Every row gives one point. The points of each table are mixes of a few directions, plus a little noise. How many directions does each table use, and how many do they share? Where both have some left over, give the other angles between the two spaces (their principal angles), to ten degrees, smallest first.
(in the rows, 128 means zero)

First:
[[138 156]
 [142 168]
 [102  58]
 [128 130]]
Second (4 x 2):
[[154  96]
 [ 80 184]
 [127 129]
 [150 102]]
Directions: first 1, second 1, shared 0; angles 60

First (7 x 4):
[[133 123 105 109]
 [133 124 106 110]
 [115 138 178 170]
 [144 116  64  75]
 [109 144 208 195]
 [138 120  87  93]
 [123 132 148 145]]
Second, 7 rows:
[[ 99 119 147  86]
 [123 144  78 134]
 [102 126 134  99]
 [143 138 162 190]
 [190 113 169 173]
 [145 103 105  64]
 [ 96 156 101 150]]
Directions: first 1, second 3, shared 1

First (9 x 8):
[[ 89  66  49 156  70 141  90 119]
 [152 154 203 108 168  95 151 130]
 [119  99 134 132 119 109 113 122]
 [146 154 171 115 156 115 142 132]
 [128 129 129 124 130 126 128 128]
 [180 220 216  89 200 129 183 140]
 [112 112  88 140 104 141 115 124]
 [109 103  82 145  96 142 114 125]
 [114 116  81 139 103 151 116 130]]
Second (8 x 8):
[[138 118 196 117 155  75 130 121]
 [118 138  65 139 104 177 127 134]
 [114 142  33 145  92 202 124 136]
 [128 128 128 127 128 127 129 128]
 [137 120 180 118 148  86 130 124]
 [135 120 180 118 148  86 129 124]
 [115 142  40 144  95 197 125 135]
 [140 118 202 115 155  71 131 122]]
Directions: first 2, second 1, shared 1

First, 10 rows:
[[ 81  91  76 116 138 140 126 107  77 116 219]
 [147 143 149 133 123 123 129 136 148 133  91]
 [177 164 181 141 118 116 130 150 179 142  36]
 [119 120 118 126 130 132 127 123 118 126 146]
 [ 95 103  91 119 135 136 126 113  94 120 190]
 [ 68  83  61 112 141 142 126 101  65 112 242]
 [174 162 179 140 117 117 129 149 176 140  40]
 [105 111 103 122 133 134 127 118 104 122 171]
 [150 145 152 134 123 122 129 138 150 133  87]
 [166 156 171 138 120 119 130 146 168 138  56]]
Second (11 x 11):
[[137 151 143 140 112 135 133 138 153 152 146]
 [108  54 107 110 180 117 125  87  64  57  67]
 [133 167  88 182 138 158 167 122 136 147 105]
 [125  81 127 145 171 137 142  83  95  84  83]
 [134  92 195 102 122 116 106 118 138 117 157]
 [133 192 103 147  98 138 140 162 161 175 149]
 [126 191  69 141 107 133 141 165 141 165 128]
 [138 194 127 143  91 137 132 165 173 184 169]
 [106  84 101  84 150  99 109 123  77  82  96]
 [147 104 228 126 113 133 113 114 166 138 176]
 [116 103 124  85 128 103 103 137 107 109 125]]
Directions: first 1, second 3, shared 0; angles 70

First:
[[114 148 137 153 153 137 158 130 144 124 123 116 118 125 150 111 135 113]
 [111 132 116 109 158 139 185  71 115 118  88 126 113 148 133  78 110 129]
 [170  92 137 104  63  70  57 173  81  99 162  84 153 107  66 142 160 135]
 [115 109 108 143 161 146 141 141 157 123  91 124 104 111 116 121 110 145]
 [109  97  99 144 143 150 148  99 121 140 108 165 120 128 134 124 108 141]
 [120 179 128  91 154 166 121 114 194 170 104 169 121 156 158 158  83 141]
 [129 128 126 126 122 162 109 143 123 128 150 121  98 129 136 173 163 123]
 [154 137 172 150  74  54 102 149  89 121 196 116 196 120 130 113 153  98]]
Second:
[[135  91 114 117 100 145 118 120  62 106 153 105  97 128 111 150 186 124]
 [123 154 138 135 148 116 135 134 175 144 110 144 150 128 140 113  87 131]
 [133 103 119 120 109 140 121 123  83 113 145 112 107 128 116 143 168 126]
 [132 108 120 122 113 137 122 124  92 116 142 116 111 128 119 140 159 126]
 [121 165 142 139 156 111 138 136 195 150 103 151 159 128 145 106  70 132]
 [132 107 120 122 112 138 122 123  90 115 143 115 110 128 118 140 162 126]
 [121 165 142 138 157 111 139 136 195 150 102 151 160 128 145 106  69 132]
 [141  61 103 109  76 159 109 114   7  88 174  86  72 127  97 168 234 121]
 [118 180 147 143 168 104 143 139 221 159  92 160 172 129 152  98  47 133]
 [124 147 135 133 142 120 133 132 161 139 115 140 144 128 137 117  99 130]]
Directions: first 6, second 1, shared 1

First, 8 rows:
[[104 149 104 151 160 133  87 108  75  63 149 184  93 154 124  39 185 128
  111 132 172 126  79 153]
 [125  97 112  82 166 170 151 139 144 136 112  78 151 110 129 141 123 164
  120 113 102 143 107 118]
 [168 105 103 120 116 105 123 132 136 185 130  78 113 129 121 159 109 140
  118 145  93 138 122 104]
 [106 163 172 135 128 110 149 117  88 109 156 201 118 124  90  98 151  97
  155 110 139  85 149 130]
 [142  92  82 117 113 147 157 156 189 193  98  94 139 109 145 189  85 105
   88 153 140 164 181  99]
 [107 140 109 151 139 134  91 134  73 120 133 140 108 100 108 109 136 131
  157 146 120 148 130 126]
 [140 107 126 138  88 142 124 152 193 158  83  63 169 106 176 213  66 133
  136 143 113 170 169 125]
 [135 170 216 130 112  83 143  85 123  60 163 185 134 190 131  78 169 126
  139  82 141  51  86 167]]
Second:
[[107 167 116 159 116  84 117 114 105  95 165 219  72 161 128  67 173  79
   97 147 219  95 145 142]
 [146 130 148 138 118 132 163 122 123 165 128 173 142 126  84 134 118  85
  131 115  97 119 153 109]
 [141 114  97 142 118 128  84 127 157 108 111  79 126 151 182 131 123 157
  103 147 144 158  94 149]
 [189 100 103 172  91 137 100 117 181 155  90 102 154 169 159 150  96 113
   86 140  99 175 101 135]
 [124 138 123 138 124 116 123 124 124 119 137 151 113 139 130 111 140 114
  118 134 153 121 131 132]
 [159  86 123 111 130 167 117 139 166 153  84  27 179 112 151 185  83 180
  140 119  51 174  97 124]
 [126 146 160 131 125 121 179 123 100 158 147 208 127 117  62 118 134  71
  141 111 114  94 170 104]
 [ 84 156 149 104 150 115 154 133  84 111 163 173 103 104  96 103 157 121
  154 120 158  86 155 122]
 [ 74 117 131  57 179 152 115 155 111  89 128  21 136  71 158 152 129 232
  182 119 116 129 104 136]]
Directions: first 6, second 3, shared 2; angles 50

First (9 x 32):
[[154 129 169 100 181 168 142  67 109 130 155 126 142 142 139 117 170 121
  183 113 156 120 143 134 111 101 132 134 100 167  95 146]
 [172 104 140 104 206 188 143  68  98 139 127 201 139 149 147 100 210 121
  200  81  73 145 116 133 101  94 106 157  75 215  26 212]
 [130 102  91 139 133 126 130 153 124 130  86 200 122 127 129 117 140 128
  122 112  46 152 106 126 127 134 108 154 120 153  89 183]
 [104 145 159 114 113 100 141 126 138 112 130  79 127 121 127 143  83 120
  114 166 191 102 162 135 139 144 157 129 152  82 202  81]
 [116 116  89 148 105 108 122 169 135 129  96 161 118 120 121 128 114 132
   97 128  76 145 110 124 136 144 117 136 138 121 124 145]
 [127 121 137 117 146 129 142 117 123 124 110 150 127 130 134 124 131 120
  140 130 118 128 136 133 124 129 131 149 123 137 126 149]
 [110 133 104 148  84  98 117 170 144 126 121 111 119 116 118 139  94 135
   87 142 127 131 120 123 142 146 129 115 151  94 161 100]
 [ 97 145  98 161  56  84 103 191 154 127 135  76 118 112 110 147  74 143
   63 152 151 126 120 119 151 153 134  92 167  65 188  64]
 [142 157 166 121 130 151 117  92 129 133 197  47 140 134 127 133 136 137
  143 128 217 107 140 125 123 109 140  84 125 117 143  71]]
Second, 8 rows:
[[125 122 113 134 122 123 125 143 130 129 116 144 125 127 126 126 126 129
  120 126 105 135 121 126 129 133 122 131 130 129 122 138]
 [143 145 168 111 149 153 130  85 122 131 171  84 137 136 132 128 144 128
  157 125 187 112 144 131 120 110 139 110 117 135 129 104]
 [132 131 132 127 131 133 127 122 128 131 134 123 129 130 128 127 133 129
  132 125 135 127 128 128 127 124 129 124 125 130 125 126]
 [ 85  94  50 160  79  63 133 224 143 117  23 221 104 108 118 133  75 122
   57 147   7 157 107 126 149 175 113 176 158 102 149 177]
 [151 155 189 102 162 168 131  58 119 132 198  58 144 141 136 126 157 128
  176 122 224 102 152 131 114  97 143  98 109 138 127  89]
 [177 148 161 122 163 196 107  63 113 150 219  74 146 148 131 117 195 142
  182  90 189 120 117 121 107  81 118  77  92 172  65 106]
 [ 96 114 104 134 104  84 142 171 137 115  68 165 116 115 125 135  84 120
   92 152  86 133 132 132 139 158 134 159 151 100 167 143]
 [112 119 106 137 112 104 131 159 133 123  93 156 120 121 124 130 109 125
  105 137  91 137 123 128 136 145 125 145 138 118 138 142]]
Directions: first 3, second 2, shared 2

First, 10 rows:
[[109  74 160 109 159 136 136 129 117 133 125 134 121 112  66 128 148 177
  143 148  79 135 104  98 165 145 136 128 114 140 119 147]
 [146 176  98 145 100 121 120 128 138 123 131 123 134 142 184 128 109  82
  115 110 173 121 150 155  94 112 121 128 141 117 136 111]
 [122 134 121 125 125 139 145 145 140 132 120 139 106 135 123 129 106 112
  150 116 119 106 138 113  98 108 107 130 115 112 121 121]
 [133 178  91 136  99 140 151 157 158 131 117 142  97 152 166 129  75  63
  155  93 148  85 164 124  50  81  86 131 117  91 123 102]
 [137 124 136 134 130 113 105 105 112 122 139 113 157 120 139 127 156 147
   97 143 145 158 116 151 166 154 156 125 146 150 138 136]
 [106  43 183 104 177 128 121 110  97 131 132 124 142  98  43 128 183 219
  125 171  67 163  80 101 215 176 163 126 121 164 123 163]
 [117 153 103 123 113 153 169 171 161 137 109 155  76 149 127 129  69  77
  182  94 113  71 159  95  46  74  73 133  99  84 112 106]
 [137 115 142 133 135 111 101 100 107 122 141 110 163 115 133 127 165 158
   92 149 141 164 110 151 179 162 163 125 148 156 139 141]
 [157 172 107 153 102 104  93 100 120 117 144 105 169 132 198 127 142 104
   78 127 193 155 136 183 138 143 153 124 162 142 148 121]
 [118 110 137 119 139 136 139 136 129 132 123 135 116 126 101 128 126 140
  144 130 104 121 123 109 129 126 121 129 117 125 122 132]]
Second, 11 rows:
[[116 100 144 102 147 126 150 128 137 165 108 142 104 109  85 136 140 160
  124 143 100 135 147  85 132 127 141 131 132 134 109 100]
 [113  87 151  91 153 126 159 127 138 181  97 143  92  98  65 141 147 176
  121 151  88 138 159  67 137 128 148 133 137 140 103  88]
 [120  74 166 122 157 121 104 104  96 116 144 113 162 106  87 126 179 192
  111 162 104 166  81 135 208 175 164 124 132 163 133 167]
 [134 163 104 142 107 132 130 140 140 119 130 132 124 145 164 126 100  84
  140 107 147 106 141 140  89 104 106 128 127 109 132 123]
 [128 131 127 127 127 130 130 131 130 130 126 128 126 129 128 129 126 126
  128 126 127 127 132 126 123 126 127 128 128 125 129 125]
 [114  73 165 104 162 123 131 112 113 151 120 130 128  98  70 132 171 195
  113 161  90 158 117  96 182 157 160 128 136 156 117 126]
 [139 173  97 148 100 132 125 139 137 107 136 127 130 153 179 126  96  72
  139 102 162 103 135 153  85 104 102 128 122 105 137 128]
 [126 115 136 124 135 128 126 124 124 127 130 127 132 121 116 129 137 142
  125 136 122 136 123 127 144 137 136 128 128 137 129 131]
 [117 102 144 108 145 127 146 128 134 160 109 139 106 108  87 134 142 159
  122 144 102 135 145  92 135 131 139 131 133 136 112 105]
 [158 215  76 191  70 133  83 136 119  41 176 105 179 183 249 109  81  27
  146  80 204 100  91 228  87 113  86 122 112  98 170 188]
 [141 175  98 149 101 133 126 139 136 106 136 126 130 153 179 125  95  74
  139  99 159 105 133 157  86 106 101 128 122 105 138 129]]
Directions: first 2, second 2, shared 1; angles 50
